Each row is a point. A path goes straight from each point to the next, and from the last back to the first. The post is the endless flat space through its rows: a point in 2 columns, a line in 3, a plane in 4, and so on, so that a path can go around it. How many times does the path go around the post? Going back the other way cancels.
(in the rows, 128 means zero)

Post (2 x 3)
[[ 91 120 173]
 [155 141  91]]
Path (11 x 3)
[[ 88 125  97]
 [ 89 160 139]
 [ 91 131 131]
 [152  52  73]
 [141 111 181]
 [164 141 156]
 [164  92 119]
 [ 89  62  84]
 [114 103 165]
 [172  93 196]
 [112  51 145]]
Times around: 0

Post (7 x 8)
[[ 98  88 146 107 131 118 196 140]
 [142 108  78 146 153 195 133 140]
 [108 155 184  83 161 157 123 156]
 [137  76  72 185  36  86 161 128]
 [161 104  58 227  93 183 167  67]
 [100 101 147  59 125  74 143 118]
 [122 137 112 185 170 101 104 131]]
Path (7 x 8)
[[172  59 118 132 139 170 138 119]
 [165 118 128 149 146 140 170  69]
 [129 148 137 145 146  65 137  65]
 [143 134 172 174 127 135 163  79]
 [120 114 161 210 115 134 189  94]
 [ 71  95 113 149  91 149 173 115]
 [111  85  63 144 119  80  78 135]]
Times around: 0

Post (10 x 11)
[[130  91  50 138 172 168 213 147 168 163 135]
 [139 122 133 128 101 120 101 194  52 118 216]
 [126 119  96 130 242 143 126 103  90  94 119]
 [167 124 138 125  85 103 105  62 126 147 105]
 [116 141 111 136  98 143  97 140 124  91 133]
 [133 135 190 156 163 110  96 126 141  63 164]
 [137 122 142 112 163 121  98 100 163 150  26]
 [143 114 118 223  95  89 112 199  89 113 143]
 [175  96  35 155 104  50 120 198 165 124 130]
 [116 186 197 111  75  96 157 118 123  57  10]]
Path (20 x 11)
[[163  95 113 181 118  97  97 181 128  58  71]
 [178 119 105 140 135 157 108 132 158 117 156]
 [178 143 126 145 167  56 114 173 171  88 172]
 [148 159 139 158 127  49 140 110 105 103 149]
 [124  85  83 164 114  70 105  93 178 135 150]
 [115 121 168 172 137 101  51 130  92  41 129]
 [137 101  84 105 136 151  89 142 116  95  94]
 [170 158 123 105  87 172 135 171 121 105 102]
 [152 163 102 114 197 119 107 147 165  95 120]
 [ 99 153 152 134 118 162 109 135 110 163 137]
 [ 98 125 125 139  96 104 113 134 159 145 166]
 [138 148 151 140 189  95 105 169 154 154 102]
 [156 172 140 112 182 141 182 104 145  84 104]
 [198 110 100  95  91 139 165 171  94 115 147]
 [134 116 135 148  79 155 154 105  63  75  85]
 [172 143 104 171 137  94  97  74 134  58 105]
 [150 158  83 191 116 125 154 248 109 106 161]
 [132 181 150 180 148  74 154 122 140 118 120]
 [137 116 135  82  54  31  96 130 137 118 143]
 [142 121 107 145 104  24  42 189  84  32 101]]
Times around: 2

Post (13 x 14)
[[151 124 115 141 116 115 134 112 134 132 114 106 124  98]
 [119 108 156  57 144 127 195 151  76  87  63  47  68 139]
 [178  91  80 195 249 155 211  89  46 123 148 115 112 102]
 [111 103 143 144 129 140 145 158  94 119 141  98 110 105]
 [140 157 116 162 129 159 108 123 124 121  98 165 109 149]
 [118 128 113 125  87 142 148 185 162 127 105  93 121 151]
 [143 150 141 131  97 100 159 145 148 135 146 128 112 120]
 [104 185 111  92 164  99 107 109 194 175 114 135  95 148]
 [161 123 126 107 103  93  94 170  94 103 130 153 163 134]
 [154 120 140  92  68 172 123 145 120 117 122 130 141 134]
 [138 117 102 144 114 150 141 127 110 108 126  87  97 197]
 [128 129  76 148 121 160  99 137 151 126 144 158  52 147]
 [109 118 125 119 125 156 131 135 164  77 114 111  85 166]]
Path (12 x 14)
[[128 113 140 165 138 110 186 121 149 106 134 130 141 116]
 [142 110 170 150 143 137 163 142 162 119 128 142 121 151]
 [132 129 149 124 115  86 135 148 127 123 173  90 104 131]
 [ 98 166  88 145 139 102 117 172 132 134 171  76 113 164]
 [128 105  59 183 155  87 141 128  93  80 117  91  79 186]
 [148  80 105  97  80 130 150 119 113 151 159 147 114  88]
 [185 108 130 183 118 171 135  60 103 108 100 149  99 121]
 [115 146 139 165 126 163 145  90 107 144 113 112 110 153]
 [123 155  92 158 144 132 165 124 105 110  70  79 132 100]
 [115 146 148  88 101 150 102 151 130  51 120 109  84 169]
 [100 106 133  88 178 172 124 170 162 170 131  97  94  97]
 [105 167 129 162 115 110 113 164 171 154  89 156 114 150]]
Times around: 0

Post (17 x 18)
[[160 136 124 207 118 102 122 105 126 178 119 126 103  96 139  76 121 133]
 [107 145 122  85 151 124 142 169  71 155 180 112 114 132  96 118 152  88]
 [198 125 185 148 151 124 155 124  96  92 131 114 141 162 114 190 110  80]
 [144 126  85 145 146 147 150 105 152 108 177 223 179  90 143  87  90 140]
 [108 123 159  97 139  99 141 117  98 133 175 100  79  84 108 189 142 116]
 [101 131 122 156 187  88 151 149 138 135 150 140 138 139 193 104  75 126]
 [ 64  73  86 174 162 102 158 146  91  99 121  82 127  88 179 147 166  66]
 [135  79 115 155 157 163 130  99  51 172  63 106  50 116  98 114 152  74]
 [116 168 142 150 139  97 146 162  95 113 147  97  39 145  81 124 157   7]
 [140  73 164 108 122 135 165 125 156 119 105  78 112 101 127 107 139 144]
 [ 77  56 126 141 164 154 169 128 111 156 106  80 142  57 129 126  78 112]
 [154 118 157 162 140  98  66  95 135  92 113 105 159  85 188  69 152 107]
 [202  96 122 145 131 185 125 157 165 140  49 154 123 129 119 163 106  85]
 [171  70 153 117 153 162 113 143 146 131 178 118 118 146  86 148 108 150]
 [160 142 104 161 158 193 176 159  76  88 118 178 128 145 182 158  24 123]
 [121 189 126 191 179 121 132 111  65 135 105 138 107 105  92 168 114 146]
 [123  81  95 118 105 197 135  90 180 139 126 140 166 137 159 158  91 155]]
Path (27 x 18)
[[161 106 178 177 126 136 198 116 113 134  91 158  94 101 136  93  89 119]
 [ 70 149 104 149 132  74 164  96  51 175 142 137  42  56 130  80 143 133]
 [149 131 148 176 154 158 130 116 132 106 117  70  47 141  50 136  91  93]
 [114 117  63 129 227 118 130 124 108 147 212 161 140 140 160  94 157 121]
 [ 85 138 165 215 179  88  78 110 184 143 116  94 145 130 108 110 165  80]
 [139 120 156 132 155 122  89 135  98 189 110  76  45  57 142 146 161 110]
 [126 104  78 138 171 159 136  95  98 152 112 131 138  79 170 128  46 112]
 [130 105 146 124 192  87 196 123  58 108  74 145  95 166 107  78 102  90]
 [178  86 130 200 146 158  93 136 108 129 108 140  27 131  99 119 133 118]
 [118 100 112 136 119 153 171 110 168 135 159 158 192  76 147 102  82  41]
 [177 169 205 137 152  72 137 113 173 126  95  81  79  59 150 177 125 110]
 [162 105 161 128  71  95 158  46 184 127 144  61  81 126 140 148  88 145]
 [118 130  96 187 166 136 152 138  91 112  85 144 126 119 131 112 102 165]
 [101 169 156 170 101 120 190 113 119 143 104 102  98 133 174  78  61 118]
 [117 165 113  99 107 113 151 131 118 150  85 126 103  54 155 117  51 140]
 [191  88 107 189 192 108 118 155 190 113 132 132 107 123 157  78 108 134]
 [ 95  84  76 189 152 221 169  82  76 107  68 113  70 125 127 153 119 119]
 [162 122 155 138 135 138 177 144  97 118 144 152 135 100 117 110 118  98]
 [227 109 169 117 108 170 117 101 176  85  90 190 128 172 148 141  72 214]
 [154  82 127 116 144 125 153 118 127 119 123 135 130  76 143 103  75 109]
 [152 125 168  84 134  86 162 113 155 119  92  95 130 112 167 170 143  56]
 [105 104 116 151 148 138 176  65 163  91 127 128 136  51 138 110  77  92]
 [171 114 171  83 113 137  93 137 110 102 126  55 109  96  99 113 100 154]
 [140  79 109 173 107 101 169 121 101 147 136 176 151  88 110 103 110 102]
 [160  89  96 170 128 124 113 116  93 140 179 129 121 106 109  73  77  70]
 [125  98  68 171 181 176 179 122 125 104  68 106  87 123 153 178 128  98]
 [125 122 143 116 148 138  99 190 140 122 127  84 120  64 130 101 181 106]]
Times around: 1

Post (17 x 18)
[[122 150 194  84 143 161 149 124 175  61 166 147 156 139 194 132 127 104]
 [152 153  82 154 135 115 114 122  78 138  96  93 155  47 102 118 105 101]
 [125 131 127 130 173 123  87 175 154 105 160  70  92 128 173 144 111  81]
 [122 111 108 115 194 155 102 120  78 130 123  44 125  82 157 154 247 133]
 [126 150 140 154 177 144 143 132  98 115 170  17  74 114 150 131 184 155]
 [140 111 143  94 120 146 162 164 132  94 211 146 168 149 184  89 140 118]
 [129 104 109 114 187 165 135 133 131  38 217 102 121 135 143 164 156 128]
 [120 143 128 126 101 160 149 132 144  93 209 136 113 133 205 182 167 102]
 [145 118  77 123 209 132 133  63 103 187 174  33  91  48 123 154 213 125]
 [205 101 126 163 103 109  97  79  98 117  78 167 146  94 123 123  86 104]
 [130 118 134 172 158 141 139 135 178  69 178 179 203 158 188 134 135 125]
 [138 117 104 145  92 125 104 121 158 127  63 147 135 109 100 138  97 120]
 [130 153 133 114 133  85 135 166 158  77 104 242 112 161 129 144 103  70]
 [156 171  81 107 128  91 103  98 165 106  79 175 129 107 145 125  86 148]
 [ 97 111 135 119 125 144 124 104 146  34 167 183 131 165 167  73 124  86]
 [169 156 108 143 133 173 109 101  93 170  59 158 144 116 117 115  47 111]
 [185 153  94 140 115 108 122 102 158  94  99 128 175 157 125 117  99  85]]
Path (29 x 18)
[[149 128 108 124 161 139  82 201 142 122 149  67 123  87 150 184 162 138]
 [227 138 134 127 189 160  83 112  77 166 161 168 170  76 146 141  84  89]
 [153 171 162  96 180 185 145 157 125 240 179  30  91 157 171 150 104 116]
 [105 173 161  86 161 151 113 135  80 108 136 103  87 136 115 166 181 111]
 [122 112  72 160 110 118  50 140 186  58 125 115 191 106 166 101 168 178]
 [ 97 115 147 172  37 142 120  57 105  59 141 169 133 161 114  52 159 102]
 [189 140 165 152 120 156 136 126 173 145 184  70 157 137 185 198  71 124]
 [184 147 169 107 176  99 135  76 117 126 132 129 187  47 231 137 123 127]
 [142 153  86  87 206 172 176 109 118  62 188 137 120  80  89 195  98 115]
 [142 143  91  90 115 162 184 110 167  56 146 139 175 153 162  17 113 203]
 [151 102 123  84  94 203 175  74  37  77 133 124 168  97 166 110 106 141]
 [120 110 107  82 159 154 156  73 129 111 155 122 143 160 120  95 149 108]
 [104 194 184  86 196 176 139 162 121 142  95 175 147 106 100 194 139  95]
 [144 174 127 158 173 194 162  72 154 171 177 185  65 161  96 148 126 101]
 [186 108 158 145 161 102  97 167 158  60 111 192  79 113 167 167  70  93]
 [170 146 108 127 102 108 130 154 132  89 101 137  94  96  98  74  43  95]
 [161 132 174 169 108 164 115  59 116  78 132 137 136 160 179  87 156  94]
 [138 178 123 169 144  38 110 167 126  82 136 115 181 110 108  86 147  99]
 [158 151  84 112 192 182 107 133  96 152 170 140  79 119 135 160 133 127]
 [137 123 134 164 204 220 114 137  64  57 129 191 214 132 145 109  93 105]
 [167 143 153 146  89 183 121 154 104  52 197 144 115 133 133 154  87 106]
 [159 189 147 168 185 133 186 126 159  53 216 142  84 129 210 143 157 141]
 [174 153 128  85 213 127 105 161 136 125 147 100 108 110 202 167  88  79]
 [115 136  78  85 100 117 143 144 127  80 174 193 106 150 170 143 134  88]
 [114 105 146 222 122 128 133 110 195  94 120  84 191  92 232 157 176 114]
 [132 115  51 159 132 168 157 128 129 119 138 136 137 132 121 135 185 122]
 [165 123 137 102 117 109 150 129 117 165  82  76 147 104 176 144 171 112]
 [ 96 185 186 150 134 166 147 124 101 162 118 109  99 166 160 114  67 105]
 [119 146 126 118 158 141  82 130 129 169 103 111 128 147 148 106 124 123]]
Times around: 1

Post (17 x 18)
[[112 120 118 155 173 102 109 148 153 141 129 147  69 185 115 134  71 136]
 [128  98  94 129 106 120 155 159 159  71 160 150 133 115 145 129 104 143]
 [ 70 117 154 116 143  84 144 106 129 106 136 128  92 134 121 162  86 109]
 [109 100 155 119 171  96 130 142 104 114 165 136  82 138 140 117  89 116]
 [118 159 137 101 151 127 144 158 176  49 148 142  83 133 135 155  84 142]
 [170  63 152 109 123 149 132  86 128 186  94  97 155 113 139 116 193 103]
 [191 104 150 118  52  97 167  97  88 152 137 128 153 145 162 131 193 114]
 [ 99 133 141 150 170 123 118 116 105 135 194 152 108 169 144 153 104 123]
 [148  96 113  91  78 130 167 121 130 138  86 160 128 131 177 125 194 152]
 [107  98 150 107 164 133 122 144 118 113 120 154 127 148  95 118 109  89]
 [149  92 125 146  77 180 177 135 144 120 119 125 127 121 160  92 151 126]
 [109 148 142 115 108 123 137 124 162  92 158 161  95 103 136 109 123  95]
 [177  81 125 130 105 154 180  97 111 143 121 136 108  99 129 126 180 128]
 [107 118 150 195 160 101 116 140 122 135 155 129  91 137 130 144 147 124]
 [112 125 121 142 170  94 175 113 111 175 152  97  98 167 137 143 146  93]
 [120 123 110 118 123 150 117 159 126  86 140 137  81  99 147 145  92  91]
 [167 120 133 126  90 115 162  93  99 155  89 124 167  88 139 112 170 133]]
Path (27 x 18)
[[117 116 119 126 116 142 146 144 181 112  97 106  62 147 124 124 156 119]
 [176 166 144  95  62 106 146 142 140  76  97 123 118 101 166 145 214  92]
 [158 127 114  68  92 102 174 106  65 112  90 117  91 121 177 151 168 142]
 [118  83 132 124 126 119 163 140 137  91 179 141  54 153 125 132  97 122]
 [130 115 178 124 133  72 155 119  94 140 192 131 121 140  99 141  95  96]
 [107 119 154 104 136  71 138 103 144 120 162 177  81 139 197 196 138 138]
 [140 101 111  42 136 188 164  83 104 150  82 153 156 124 121  91 148  25]
 [125 113 138  93  92 158 138 132 118 125 140 127 111 170 162 103 202  78]
 [166 140  70 121 148 148 162 133 114 155 132 153 158 167  81 138 133 168]
 [127 138 140 206  91 161 156 123  96 141 133 162 122 152 111 157 104 163]
 [116  94 138 140 138 160 149 139 190 102  94 163 124 142 139 128 122 185]
 [123  84 107 129 141 127 162 165 178  98  76 171 103 159 162 142 131 163]
 [149  26 150  12 185 224 124 137 164  96  75 163 163  84 144 164 184 137]
 [157 117 121  97 157  81 148 182 158  95 205 125  24 172 167 188 164 136]
 [ 81  59 140  61 135 143 100 118 130 155  10 151  63 131 115 134 147  97]
 [ 85 105 172  45 144  45 119 117  63 110 145 137 159 143 178 152 161  95]
 [180 127  76 171 135 203 102 157 149 123 159 162  80 129 178 155 116 153]
 [103  97 147 145 162 105 182 145  67 141 171 102 120 147 141 108  99  79]
 [ 86 104 168  58 158 122 148 136 199 137   7  95 111 151  68 144 132 133]
 [ 68 117 139 102 100  87 215  52 199 159 120 100 116 168 126 104 190 105]
 [134  63  92 165 132 124  81 115 128 134  94 147 114  68  91 102 159  71]
 [121 109 174 120 156  65 106 106 146  96 152 115 104 174 103 153  81  96]
 [135  94  87  92  90  92 178 114 143 126 104 130  76 115 126 126 172 138]
 [105 111 147 158 116  92 176 127 111 154 170  97  36 139 145 161 152 109]
 [134 139 110 199 107  76 161 186 126  92 238 153  62 180 235 188 131 179]
 [155  69 132 195  97  81 152 141  54 148 176 189 158 144 141 110  93 145]
 [176 108 155 153  50 113 134 140 114 119 146 162 186 151 131 100 139 145]]
Times around: 0

Post (17 x 18)
[[131 206 152 121 138  51 155 128  71 115 115  85 162 121 118  48 102 100]
 [142 179 184 139  93  71 160 122  49 108 102 160 180 129  70 122 101 112]
 [100  91 160 144 105 116 122 115 111 100  78 139  83 144  64  97 146 135]
 [164  62  97 109 173 147 127 107 191 187 149 164 123 129 156 134 184 164]
 [113  86 115 126 185 143 143 115 124 158 133 173 101 142 154 140 110 174]
 [189  85 103 156 160 119 161 114 180 157 110  88 122 124 130 168 145 185]
 [ 88 112 139 154  88 169 157  91 103 121 130 132 105 168 168 135 178 147]
 [141 125 108 108 103 159 116 147 103  97 134 129  91 115 133 152 172 137]
 [143 159 146 143 158  94 111 114 127 108 100 136 136 153 131 166 160 118]
 [171  96  78 115 137 113 160 100 185 134 131 165 104 163 131 131 127 141]
 [134 159 121 118 116  50 115 156  70 119  85  95 186 141 149  87  97  98]
 [162 123 190  96 115 142 133 114  99  95 131 125  98 207 134 138 162 141]
 [177 120 150 171  83 111 141 134 113 130 109 162  59 165 144 135 148 117]
 [135  82  81 114 188 178 159 113 211 201 126 115  96 125 141 151 136 118]
 [151 173 141 133 117  58  92 101  77 101 136  88 173 123 141  91  34 102]
 [160 175 142 139 110  93 105 140  69 107 136  93 164 190  80  98 126 126]
 [148  87  99 143 185 173 167 148 229 160 129 145 124 129 170 122 119 184]]
Path (30 x 18)
[[ 67  99 119 109 149 103  68 130  64 102 125 168 134 137 142 107 139 163]
 [138 153 185 154 193  90 181 162 177 126  71 137  33 186  47  95 117 150]
 [141 176 202 164  88 147 133 125  65  90 118  94 138 191 160 141 136 200]
 [155 219 150  99  83 117 187 123  39  77 160 173 158 179 148  79 100 109]
 [189 119 133 124 184 127 112  81 156 118 139  93  95 249 169 100 154  92]
 [107 147 132 141 145 141 180 128 138 122 137 159 143 132 105  99  61 120]
 [ 65 137 156  68 187 114  61 133  66 111 137  87 165 131 152 153  74 136]
 [186 148 156 158  94  97 129 161 198  94 105 177 145 123 113 137 169 197]
 [125  95 120 121 130 140 114  51 123 145 138 136 106 155  82  76  90 145]
 [171 119 112 163 101 128 136 148 102 144 102 121 156 117 156 143 197 120]
 [198 162 104 157 150 154 189 151 145 164 107  68 109 151 191 141 217 127]
 [ 94 104 201 122 108 167 172  69 122 149  76 149 116 131  98 129 126 159]
 [235 131  89 139 133  68 138 140 197 118 106 111 127 167 110 125 185 196]
 [162 168 160 155 180  95 160 114 155 138  48 129 139 106 149 130 158 133]
 [151 129 157 118 164 115 138 153 131 123  92 152 159 112 196 106 111 122]
 [143 156 127 148 148 127 174 168 133 169  88  77 165 148 124 151 158  68]
 [143 175 240 142 157 127 223 101  89 134 133  97  73 213 147 155  96 123]
 [158 114 114 110 131 133 105  83 163 143 165  98 100 173 158 147 167 107]
 [142 227  97  99 155  32 105 122 142 111 153 114  91 111 203  97  81  80]
 [124 112  77 115 125 139 115 127 130 192 126 197 146  90 144 103 142 149]
 [119 155 128 104 181 175  82 125 125 130 111 121  85 104 165 179 160  76]
 [ 11 133 128 137 121 168 164  36  41 100 184 243 190  61 188  78 117 122]
 [224 135 173 146 176  81 116 169 112 105 112 151 181 168 161 216  88 154]
 [135 162  61 106 106  71 102  88 102 138 185  90 146  93 156 117 114  95]
 [147 112 133 113 104 118 161  97 143 149 142 176 113 170  78  83 180 149]
 [113 116 143 124  70 134 131 103  41 105 115 110 118 153 140 111 188 159]
 [180 109 115 133  82 170 191 125 155 108 131 188 106  69  44  54 179 126]
 [218 133 113 118 131  99 113 123 127  58 156 109 215 100 119 161 165 143]
 [214 103 188 121 141 113 118  97 119 105 146 196  97 144 165 147 117 121]
 [114  95 129 116 175 151 138  70  93 173 193 133 115 147 138 110 100 107]]
Times around: 4

Post (17 x 18)
[[181 118  82 108 103 110 196 149 146 113  94 119 165  88 151  91 147 101]
 [ 94 122 128  87 140 165 104 112 153 127 116 145  60 143 196 190 116  71]
 [107 159 118  92 198 147 189 160 111 107 141 124 157 134  92 135 130 136]
 [133 117 122 132 137 100 132 153 103 122 129  88 162 152 187 108 160 115]
 [125  19 133 119 166 180 129 169 141 126  89  95 114 108  98 133 116 140]
 [102 116 140 119 222 158 166 105 141 102 109 131 110 186 102 174 135 174]
 [196 146 179 133 132 122 128 140 137 122 168  65 137 140 137 222  89 116]
 [180 126 125  69 137 155  91 153 133  93 112  94 118 119 126 120 134 117]
 [ 48 108 156 136 150 146 148  83 143 122  86 179 163 100 133  70 129 207]
 [124 134 142 134 100 114 174 146 115 130 116 133  71 152 124  81 137  79]
 [126 160 146 137 138 109 177 124 170 133 152  88 143 177 127 114 129 107]
 [101 122 131 145 132  98 172 143 133  90 173  77 180 189  85 149 146 136]
 [125 112 167 155 135  95  85 129 163 154  96 145  65 113 139 152  74 103]
 [113  91 148 156 124 146 176 143 155 138 163 167 122 161  70 122 217 102]
 [164 123 175 106 119  89 114  50 113 160 128 100 184  88 124 145 135 118]
 [ 93 175 127 147 115 143 136  73 130 149 143 170 208 171 154 195  57 145]
 [ 99 141 105 127 139 161 111 172 134 121  86 110  81 125 130 158 118 121]]
Path (27 x 18)
[[ 81 119 151 160 143 195 131 119 206 126 175 101  75 176  85 150 125  90]
 [ 96  53 105 157 120 116 201  19 209 152  56 142 101 178 155  86  29 136]
 [165  92 116  80 176 138 163 157 179 135 179 135 176 124 146 159 160 113]
 [190 104  57 110 196  99 185 189 158  80  18 115 102 136  88 178 179 150]
 [130 152 174 117 154 145  82 166 202  67 136  70 161 110 106 140 154 155]
 [ 56 100 119  87 121 164 147 116 153 121 107 134 112 223 195  56 156 101]
 [157 105 163  87 185  55 118 114 177 136 154  65 130 122 190 150 203 106]
 [105 170 104  73 139  66 181  62 127 138 172 127 188  84  88 173  72 104]
 [108  71 158  95 110 180 152 124 114 141  62 141  56 101 162 121 120 117]
 [ 43 142  80  89 201 149 167 163 155 100  74 101  73 195 113 111 171  78]
 [ 70 103 170 149 150 138   7 121  86  69 121 130  96 159  96 165 167 126]
 [135 103 167 112 134 156  85 125 187  62 175  75 136 152 114  75 215 156]
 [178 178 131  79 144 122 162  70 103 148 137  69 155 131 123 186 137  62]
 [ 81  91 160 139 122 125  68 117 206 100  97 130 120 150 146 118 149 132]
 [107 164 138 119 148  99 192 159 165 135 140 129 118 173  40  85 109 110]
 [103  92 173 103 159 159 157 133 118 192 141 109 142 202  50 165 143  85]
 [110 123 152 124 165 189  93 200 101 110 153 119  77 160 173 234 162  74]
 [155 154 119 171 161 135 133 119 171 105 126 147 162 142 198 233  76 163]
 [189 154 107 122 115 119 191 107 134 132 138  85 142 110  92 169 127 113]
 [178  43 190  68 127 172  79 178 147 152 185  99 164  72 142 176 117 120]
 [ 99 150 186 106 154 113 108  70 173 148  78 114 130 148 149 113 126 169]
 [ 57  90 177  90 153 171 194 132  87 107 151 169 131 105  63 106 151  88]
 [ 79  98 129 134 185 166 181  79 118 143 122 102 151 107  96 162  92 130]
 [123 163 116 109 172 157 126 177 136 132 143  79 106 116 144 114 118 151]
 [103  90  86 176 136 138 235 216 165 104  86 167  84 162  94  89 157 150]
 [129 127 131  94 180 135 196 151 108 144 128  98 201 148 152 134 119 119]
 [ 98 129  77 114 195 196 169 152 159 117  80 117 119 173 166 185 115 120]]
Times around: 3
